Rows are points. To make a cloud, some directions were put in groups of two or more. Within a group, all points are equally far from the middle, so they leave a hole (a ring in 2 directions, a hollow ball in 3). The other directions are filled evenly. Then the cloud was stretched, turned, moved and blurred a little. How many holes are there, and how many directions does each take, smallest first?

Cloud (13 x 2)
[[ -0.8  19.9]
 [ 12.1   4.8]
 [  4.4 -25.6]
 [-32.3 -28.9]
 [ 12.8 -43.6]
 [-16.3  18.0]
 [-22.4 -23.4]
 [  8.0 -12.1]
 [ 18.1  29.1]
 [  5.9   2.7]
 [  8.3 -10.8]
 [  1.7  -5.8]
 [ 33.3 -20.3]]
Holes: 0

Cloud (20 x 3)
[[  4.4 -13.1   1.0]
 [-12.3  -2.8  -0.2]
 [-34.6  -4.9  -1.2]
 [-12.8 -32.0  -0.2]
 [  0.7  27.1 -36.9]
 [  2.9  17.1 -36.1]
 [  3.8  25.9  31.3]
 [  3.6  44.9 -18.4]
 [ 17.0  11.8  -9.1]
 [-16.0   4.8  21.7]
 [ 14.8  20.0 -40.6]
 [ 22.5 -15.8 -24.9]
 [-18.1 -28.6 -15.8]
 [-11.6  -8.3  17.3]
 [-16.0   2.2  33.8]
 [-26.1  11.2  17.1]
 [ -9.1 -10.9  26.8]
 [ -2.1 -23.7  -1.8]
 [-25.8  18.7  21.7]
 [  4.5  -5.8 -14.8]]
Holes: 0

Cloud (27 x 4)
[[ 14.0   5.7  38.4 -28.2]
 [  5.0   1.3   4.5  15.7]
 [-24.7 -10.8 -21.4 -33.7]
 [ 24.0 -10.7  -8.0  20.4]
 [ -2.9  13.2   7.2  28.2]
 [ -0.4  -5.8 -23.0 -29.0]
 [  1.9   6.9  15.6 -34.0]
 [ 34.5  19.0 -11.8   3.2]
 [-29.5   0.2   3.0  34.4]
 [  6.7  -0.7   4.9 -25.7]
 [-31.8  23.8   1.0  22.7]
 [ 13.3 -28.7  -2.9  -3.5]
 [  2.9 -12.8 -16.7  10.7]
 [-22.3   3.7  23.2   4.2]
 [ -6.6  11.3 -25.8 -10.6]
 [ 25.8  17.8   3.2  35.1]
 [ 17.4  -5.4  21.9  13.7]
 [-14.2   5.9  23.6 -29.2]
 [ -4.4  14.2 -37.9 -25.6]
 [ 19.7   7.5  10.3  31.7]
 [-16.8 -13.5 -18.0 -15.3]
 [ -2.7 -41.8  -9.5 -21.1]
 [ 28.6   8.0 -25.0 -25.6]
 [ -6.1   1.4 -26.9 -26.4]
 [-28.2 -14.3  -8.4   8.3]
 [-39.2  13.3 -23.5  -0.1]
 [ 38.6  -1.1  24.5  -1.0]]
Holes: 0

Cloud (56 x 6)
[[ 33.7 -14.6 -16.3   6.8  -8.5   4.2]
 [  2.7 -11.9 -17.8  31.3 -23.6 -24.9]
 [-22.5   4.5  15.5   4.5  17.9 -36.0]
 [ -7.2  14.7 -32.0   9.1  25.8  13.2]
 [ -8.7 -39.0   8.5  -5.4  29.0  11.6]
 [-17.6  20.9 -12.2  -8.6 -18.3  -2.4]
 [  9.7  20.1 -41.3  -3.3 -12.4  -5.9]
 [-25.7  20.5  -2.4   3.4 -13.9  19.2]
 [ 17.5   0.9  15.7   9.3  22.8   4.1]
 [  6.9  14.3 -21.9 -24.2  -4.2  -5.2]
 [-20.5   8.9 -29.1  10.4 -16.5 -17.6]
 [-14.4 -36.0   4.2 -15.0  -2.7  12.8]
 [ 34.3  24.8 -10.2  17.4 -33.5  18.8]
 [ 11.8  -8.0   2.2  43.1 -19.6 -20.3]
 [ -2.3  12.9 -24.2 -18.6  11.3  15.0]
 [ 31.3 -23.7  14.2   3.6   7.5 -17.2]
 [  6.4  18.2 -17.3  -7.6 -34.8 -27.4]
 [ -0.4  16.9 -25.0  12.1  26.1   6.3]
 [ -6.3  28.7 -17.1  32.0   6.1   2.6]
 [  1.2   3.2 -20.9   3.0   3.8  40.7]
 [ -0.1  25.2 -31.2   5.4  -1.5  26.5]
 [-32.4 -18.4  28.1  20.8  32.7   6.9]
 [  8.3  -1.0 -39.6   4.2  14.2 -20.4]
 [ -0.6 -12.6  15.8   1.5   5.3 -59.8]
 [-23.0  22.6 -25.7  21.5  -0.3  27.1]
 [ -1.5  21.9  -0.1  28.6  22.2 -12.4]
 [-23.5 -19.0 -13.0  16.8 -16.7 -27.7]
 [ 10.0  14.8  12.7   2.4  22.8 -31.3]
 [ 17.5 -20.0 -10.8   5.0  10.6  16.2]
 [  2.1 -30.9 -26.9 -16.1  18.0 -19.4]
 [ 12.6   8.1  16.4  -5.5 -25.4  13.3]
 [  9.0 -26.0  -5.1 -18.8  12.2 -38.4]
 [ -4.0  29.3  -1.4  -3.9 -26.9 -13.7]
 [ 21.3  25.5 -12.5 -19.6 -29.7 -22.6]
 [ -4.6  13.4 -13.8 -22.6   5.3  15.4]
 [-14.2  14.6  -4.2  25.3  21.7 -25.7]
 [ -3.2  22.1 -20.3   4.1 -29.9 -22.3]
 [ 12.9   0.2 -11.5  37.8 -21.0   7.2]
 [ 17.9 -10.8  -5.4  42.1  -2.0 -10.6]
 [ -3.6  -0.5 -22.6 -26.9  -9.5 -15.1]
 [-30.6  15.1 -16.1  -1.6 -12.8  -3.6]
 [ 31.7  -7.9   0.0  -4.8 -33.4   1.0]
 [ 36.5 -16.1 -20.0   4.3 -13.4  -4.4]
 [-32.4 -22.0  -6.6  20.9  18.0 -39.7]
 [-29.3  11.5  17.7  28.6   4.2   6.8]
 [ 20.0   6.0  29.7  13.8  17.3  -9.3]
 [ 18.6 -17.1  -8.5  16.0  15.1  11.5]
 [ -8.5 -32.0  10.9 -11.3 -12.5 -31.2]
 [-18.3 -26.0 -26.6  25.5  22.6 -27.7]
 [-20.9  -7.8  -8.6  39.6  20.7  24.6]
 [-35.6 -30.7   9.3  33.2   6.8  -0.5]
 [  7.0 -10.5  -5.8  20.6 -38.0 -18.8]
 [ 20.2  36.7 -15.6   5.9 -27.0  18.3]
 [ -8.1 -22.0 -42.1   1.8 -14.1  -1.8]
 [  3.9  -6.5 -33.5 -19.8 -15.2 -15.4]
 [-19.7   9.7  -2.0  20.9  36.3  -9.4]]
Holes: 2 (2, 3)
